Each row of a before or after table is a point. One or more steps were done to the points. Then noise was added and the rows were shuffled. The steps act on columns, c1 being the first. Name the steps. A step turns or swaps two columns, mirrors them in a line or flattens them onto one, adds a multiple of one to another, or multiplies or shifts one. Angles are multiples of 10 degrees, from the lower column toward the higher: turns from -170 to 170, lines from 10 to 170 but not 90. Use the fewest steps. Two steps may share a column if one is a turn and the other turns, adds or multiplies; they go together, in the order done. Otherwise the lowest column goes first.
In the rows, zero is written as 128.

Before:
[[135  48 181]
 [131 194  88]
 [169 102 180]
 [106 217 103]
 [121 133  89]
 [157 115 135]
 [ 79 160 100]
 [112  83 120]]
After (8 x 3):
[[181 135 208]
 [151 113 198]
 [130 104  88]
 [ 94 129 125]
 [189 115 148]
 [ 75 169 102]
 [ 91 148  44]
 [142  92 143]]
Steps: turn c2 and c3 by -70 degrees; turn c1 and c3 by 160 degrees

Before:
[[ 49 185 157  66 120 129]
 [165 117  53  93 124  89]
 [136  65  61 101  72 168]
 [ 91 188 178 169  89 106]
 [121  58 156  46 146 102]
 [160  92 145 148 179 173]
 [ 59  81 123 166 124 163]
 [ 78 187 112 141 106 143]
 [176 105 120  98 114 116]
 [172  90  97 126 190 115]]
After:
[[115 181 121  96 131 133]
 [186 167 159  67 189 149]
 [131  79 178 145  76  74]
 [130 178  55  95 142 105]
 [146  37 156  68 151  93]
 [183  82 122 160 106 185]
 [107 151 143 170 161 186]
 [140 148  64  75  91 198]
 [127 186  99 158 181 142]
 [117  55 114 128 104 102]]
Steps: turn c2 and c6 by -40 degrees; turn c1 and c2 by 130 degrees; turn c4 and c5 by -30 degrees

Before (12 x 8):
[[183  79 135 194 148 119 100 152]
 [120  79 132  95 120  84 116 185]
 [185  96 162 169 150 135  86 148]
 [163 139 146 118 107 125 155 119]
 [128 163  84 131  90 181 130  98]
 [124 138 143 112  68 115 113 141]
 [130 167 119  84 137  71 129 135]
 [ 99 123 154 124 133 106 149 163]
 [139 115 145  87 110 127 123 142]
 [169 181  88 128  81 134 169 125]
 [137 147 100  79  92 116 175  83]
 [203  90 144 172 149 190  93 180]]
After, 12 rows:
[[192 182 191 130 118 132 167 127]
 [221  93  93 168 146 135  85 146]
 [143 144 173  77 126 114 173  80]
 [146 112 140  87 153 133 123 144]
 [186 140 138 121 155 127 152 118]
 [125 165 184 124 112 183 131  98]
 [133 159 123  84 119  77 129 135]
 [215  78 106 193 120 117 100 155]
 [115  75 137  90 134  77 117 187]
 [123 139 171 114 171 118 112 141]
 [251  87 106 169 131 191  97 183]
 [ 83 128 110 122 149 105 155 167]]
Steps: multiply c1 by 1.6; turn c3 and c5 by 120 degrees

Before (8 x 9):
[[ 92 112 135 151 167  49 113 121  64]
 [127  90 199 103 150 122 152  91 143]
 [166 132 170 116  89 139 166 123  96]
 [ 98 131 179  89 133 158 118 158  60]
 [136  68 127 170 154 147 161  71 172]
 [121 204 133 195 131 146  18 123  77]
 [109 124 129 190 137  83  77 149 163]
 [ 93 184 125 203 147 121 156  80 105]]
After, 8 rows:
[[158 103 134 156 166  50  85 124 185]
 [ 65  89 136 216 134 147   3 126 135]
 [ 96  70 124 221 166 122 144  79 160]
 [140  98 179  81 124 161  97 161 193]
 [176 168 129 180 175 148 173  75  93]
 [105 164 173 114  96 135 150 125 171]
 [140 113 129 212 133  83  90 146  70]
 [163 145 198  98 163 122 155  91 121]]
Steps: turn c1 and c2 by 120 degrees; multiply c4 by 1.3; add -0.3 times c8 to c5; mirror c7 and c9 in the line at 10 degrees

Before:
[[140 100 156 122 147 129 133 119 112 138 117]
 [ 84 108 146 143 119  89 123 161 109 117 159]
 [135 102 100 103 108 140 122  95 110 152 139]
 [162 161 145 128 140 142 131 122 109 118 124]
 [143 127 163 123 152 121 115 104 129 119 142]
 [ 79 138 129 139 101  94 137 147 131 158 148]
 [146 139 154  96 141 125 134 143 130 127 138]
 [145 118  83 109 116 113  99 131 125 135  92]
 [131 104 120 110 103 115 139  97 127 108 125]
 [142 149 171  98 122 147 118 106 109 135 125]
 [131 117 121  93 151 127 127  91  95 140 116]]
After:
[[142 147  44 105 122 142 149 107 164 116 133]
 [131 103 151 130 101 104 149  97 127 129 125]
 [136 102 228 111 110 154 145  96 129 128 143]
 [141  99  79 131 146 137 135 121 157 131 114]
 [146 140  55 118 140 124 157 143 138 130 141]
 [144 126  34 115 150 114 124 102 144 128 148]
 [162 160 113 131 138 125 127 121 152 110 124]
 [ 79 138 121 140  99 135 122 146 125 171 147]
 [ 83 107 112 132 121 100 111 160 152 158 157]
 [132 118 197 110 152 138 158  93 154 131 119]
 [144 120 251  92 114 127 129 131 108 143 104]]
Steps: turn c3 and c9 by 150 degrees; multiply c3 by 3; turn c4 and c7 by -60 degrees; add -0.3 times c4 to c11; turn c6 and c10 by -60 degrees

Before:
[[104 188 172 153  77  68 150  80 128  84  46 116  85 148]
 [ 78 116 105 160  92  55 143  62 139 106  44 130 139 142]
 [122 144  80 135 122 164 208 170 177 136 133  96 122  99]
 [140 147  96 136 154 123 168 183  88 143 154  78 155 106]
 [ 90 156 114 194 130 137  68 123 173 138 101 194 171  80]
 [129 124 146 165 165 158 102 113 165  93  53 131 181  98]
 [104 109 130 128 102 181 161 164 118 102 180  65 147 139]
 [128 150  70 186 138 184 135 148 132 121 116  91 127 157]
 [131 125 131 151  87 164 147 175 129 176  84  87 149 132]
 [127 156 123 120  79  13 116 102 185  84  66 113 113 185]
 [153 144 101 148  65  67 153 119 133  67  72 178 144 145]
 [158 159 148 139  89  59 138  28 152 124  84 154 149 164]
 [ 92 153 152 134 120  66 163 104 148 107  57 170 130 203]
 [142 116 144 215 125 129 179 167 144 126 152  78 162 130]]
After, 14 rows:
[[ 95 180 154  64 119 134 163 104 172 113  54 152 130 237]
 [140 163  98 129 156 140 167 183  75 137 152  88 161 150]
 [161 186 144  59  86 138 136  26 155 122  92 147 152 199]
 [106 248 177  63  70 152 147  87 113 102  47 126  81 186]
 [ 89 180 116 139 127 193  71 117 199 135  97 175 176 121]
 [141  97 141 131 134 221 175 164  79 128 149 149 160 169]
 [ 77 107 109  47  94 159 148  63 130 114  39 141 136 181]
 [120 159  82 164 120 143 204 173 101 129 137 175 127 140]
 [121 180 122  14  82 127 112  98 113  99  64 182 110 223]
 [124 165  64 186 138 182 135 149  89 124 115 140 119 195]
 [136 121 125 164  85 147 143 178  88 152  87 123 145 167]
 [149 160  93  71  68 150 152 126 179  82  76 136 141 189]
 [106  82 133 178 103 125 159 163  65 111 180 116 149 179]
 [130 125 140 157 161 162 110 113 129 102  52 161 177 129]]
Steps: multiply c2 by 2; swap c4 and c6; swap c9 and c12; multiply c10 by 0.7; shift c14 by 40

Before, 12 rows:
[[109 106 148 161 121 132 103 142 130  97  80 127 171  82 155  86 110 175]
 [ 14 129 133 141 138  97 112 114 183  93 108  71 132 160 193 188 122 169]
 [ 90 145  83 145  72  73  96 152 183 136 125  63 152 124  98 162 157 148]
 [113  87 212 134  96 121 141 166 126  84 106 125  77 161 150 142 105 180]
 [ 95 152 118 161 121  65 128  85 133 120 137 124 126 113 144 123  80 163]
 [133 108 114  93 124 113 122  49 135  69 195 149 198  96 174 180  91 119]
 [127 126 100  97 144 130 113 136 166 138 219 179 178 112  31 136 125 164]
 [ 73 125 167 123  99 166 118  72  90 131  83 101 115  81 138 129 116 133]
 [123 109 169 100 123 104 134 121 195 122  80  66 124 136 135 143 218 121]
 [159 111 173  91 169  60 127 142  56 118 178  56 199 102 155  96 127 158]
 [ 77 118 128  30   7 183 182 140 175  99  74 124 177 142 121  96  72  75]
 [107  99 112 117 133 115 219  98 110  47 157  93 159  90 136 143  43 118]]
After:
[[195 108 173  94 166 160 125 114 112 120 176  57 191 106 157 159 141 158]
 [124 129  97  99 141 128 112 118 231 136 223 180 180 111  32 120 133 160]
 [185 141  81 144  73  92  96 122 245 134 123  59 148 127  96  91 163 142]
 [142  84 211 134  99 111 142  87 189  83 107 120  76 159 152 108 133 183]
 [192 156 120 157 119  98 130 132 194 121 135 124 130 113 145 133  63 158]
 [141  95 112 122 132 107 223  98 171  49 163  96 162  92 129 110  47 115]
 [117 106 151 162 125 103 100 105 193 100  76 132 172  83 159 172 125 175]
 [148 105 115  93 125 136 120 165 193  64 196 147 199  96 170  71  49 116]
 [156 112 173 106 129 122 135 191 253 127  81  72 126 134 133 118 192 118]
 [ 78 117 126  29  15  70 182  79 242  99  79 124 174 141 114 168  99  77]
 [158 125 135 142 133  15 114 131 242  91 105  70 128 167 199  70 120 170]
 [ 95 128 173 127  98  78 119 159 151 135  84  99 111  80 138 129  86 124]]
Steps: turn c1 and c6 by 90 degrees; mirror c8 and c17 in the line at 70 degrees; shift c9 by 60; multiply c16 by -1

Before:
[[141 124 116 110 139 119  89 141 134 113 146 131 124 130 144 102 133 145
   92 130]
 [137 112 107 153 136 131 110 130 119 120 144 147 149 137 141  97 126 136
  115  94]
 [ 99 131 140 153 137 122 114 106 137 123 133 102 105 132 102 100 162 112
  115  80]
 [118 150 102 124 134 106 125 162 125  96 107 127 144 135 121 119 145 120
  148 127]
 [ 96 169 121 116 114 129 125 115 117  93 129 134 133 124 102 107 135 138
  152 107]
 [100 171 130 160 136 109 114 102 118 100 129  89 119 118 105 124 122 136
  105  97]
 [110 169 113 126  99 115 133 156 117  71 116 126 113 119 108 114 134 121
  110 131]
 [143 110 137 144 141 118 116 102 136 122 123 158 126 149 161 112 138 137
  115 124]
 [125 127 140 122 130 114 112 130 127 112 139 141 135 137 155 128 123 115
  112 103]
 [147 114 156 142 139 146  97 111 136 106 153 131 112 151 133 118 123 125
  121 130]
 [175 119 124 114 123 145 128 109 147 111 153 151 147 157 158 141 129 140
  108 135]
 [111 151 135 114 105 129 137 161 126 101  94 115 136 154 133 103 137 133
  139 125]]
After:
[[155  79 121 108 124 129 126 108 140  91 129 134 131 125 154 105 137 140
  152 134]
 [102 133 108 121 141 131 109 137 131 121 144 146 148 115 155 147 126 135
  117 163]
 [138 131 115 152 127 120  87 147 122 114 146 130 126 129 151 148 134 145
   90 128]
 [135 122 139 127 129 115 116 131 124 112 137 141 134 115 127 152 125 116
  114 149]
 [106 144 154 135 185 148  98 123 111 108 155 131 111 115 136 137 123 127
  120 130]
 [138 106 104 122  77 103 126 156 129  97 109 126 141 121 137 123 145 119
  149 121]
 [112  77 128  88 197 108 114 112 142  99 127  89 122 132 136 106 121 136
  105 141]
 [119 106 137  92 191 124 112 116 115 125 136 101 106 131 161 109 162 112
  114 173]
 [108 144 138 131 208 118 118 119 113 122 125 162 127 115 136 164 139 134
  116 139]
 [138  89 114 112   5 116 136 129 141  72 116 126 111 129 145 112 136 122
  108 109]
 [117 137 125 176 154 143 127 111  99 113 152 153 147 111 111 158 129 142
  107 124]
 [150 110 136 123   9 129 138 140 115 100  98 112 134 105 151 138 135 135
  140 123]]
Steps: turn c1 and c4 by 120 degrees; turn c2 and c20 by -160 degrees; turn c5 and c8 by 40 degrees; multiply c5 by 3; turn c9 and c14 by 150 degrees; turn c15 and c16 by 100 degrees

Before, 12 rows:
[[144 148 107 163  96  91 156 121 155  45 105  98  99 166  87 113  69 174
  126  74 157 101  95  82 171 120 166 166  95 113 136 104]
 [153  87 139 115 130 106  60 162 100 109 125 130  86 131 166  71  87  77
  100  98 121 129 142 117 158  87  89 167 178 105 163 103]
 [115  87 117 166 113 112 102 102 162  42 107 128  88 113 133  77 175 178
  143 162  82  99 174 140 129 164 114  79  76 118  91  94]
 [171  53 114  91 155  85 135 110  93  91 123 128 180 170 158 141  85 120
   99 108 126 141 147 166 127  72 152 129 135 140  86 117]
 [108 161 140  76 146 170 116 134 159  45 143  97 117 128  83 118  74 111
   90  89 107 142 163 120 147 105 100  83 179 159 143  92]
 [ 80 108 125  94 108  76  66 176 148 143 118  88 169 126  97  37 101 153
  146 174 105 111 150 128 176 145 110  65 147 127 127 167]
 [162  89 106  78 127  77 137 169  96 151 113 134 112 101 172 151 147  69
  116 143  81 182 141 153 131  94 192 116  91 106 128  93]
 [152  95 106 171  86 113 127 123 184 150 113  82 116  67 141 117 103  85
  170 166 193  90 156  64 220  53 202  79  84 122  80 169]
 [171 152 191  68 135 133  99 124 150  97 203 182 181  88  92 130 149 163
  193 104  98 161  58  79 122 154 159  80  88 160 120 122]
 [ 95 132 123 148  76  71 106  91 182 143 110 176 137 116 174 112 160 118
  145 106 123 179  77 146 171  68 166  96 148 181 119 197]
 [141 142 108 152  96 126  80 106 111  75 195  91 186 155  81 137 142 176
   95 150 168  91 136 128 121 144  96  63 153  85 134  97]
 [ 84 159 190  57 121 154 156  95 104  99 153 104  78 144 147 144 130 118
  123  98 181 168 110  63 211 137 146 166 107 145 160 156]]
After:
[[ 80 101 149  93 129  74  65 250 118 148 118  86  76 130 104 140 101 157
  145 154 108 113 148  92 178 149 108  68  41 119 123 168]
 [ 82 158 109  59 153 157 151  45 193  95 156 100 164 149 146 106 132 114
  126  56 183 165 110 119 213 135 145 165 146 142 161 153]
 [ 90 128 180 150 173  71 103  41 128 146 103 176 101 114 175 147 162 119
  142 137 121 179  86 159 175  73 170  87 110 180 118 195]
 [171  57  96  88  88  92 130  85 109  90 119 130  92 169 162 133  85 117
   96 147 122 141 143 172 127  65 156 131 137 140  88 122]
 [141 149 150 163 167  94 159 112 110  52 100  99 144 164  81  91  72 177
  122  63 159 101  98 149 169 121 170 158 104 110 143 103]
 [114  92 160 172 151 109 102  66 114  38 108 125 160 113 134  80 176 180
  135 157  79 102 170  99 123 164 100  77  79 118  96  92]
 [145 142 108 156 138 123  80  71 105  74 197  95  61 154  78 157 147 178
   91 147 164  92 140 107 120 152  98  60 142  86 136  97]
 [163  83  96  79 134  78 135 236 104 151 112 140 145  96 167  93 148  71
  123 155  80 180 149 139 141  93 192 115 150 109 124  95]
 [110 162 160  78 119 170 113 144 138  49 142  93 142 128  85 180  68 112
   94 101 107 141 160 158 151 107  98  90 116 166 146  92]
 [153  90  98 115 143 102  63 213 139 102 130 132 176 131 167 186  89  76
  100  95 116 131 145 155 157  92  93 165  69 105 163 103]
 [171 155 151  68 104 133 102 119 192  95 207 188  81  89  92  81 154 161
  197  73  99 160  60 124 123 159 162  79 132 163 114 129]
 [155  96 187 169 176 109 122 117 106 150 116  86 127  64 140  88 105  88
  177  99 196  87 156  65 223  49 202  78 118 125  82 163]]
Steps: swap c3 and c9; turn c5 and c13 by 160 degrees; multiply c8 by 2.5; swap c16 and c29; turn c20 and c24 by -60 degrees
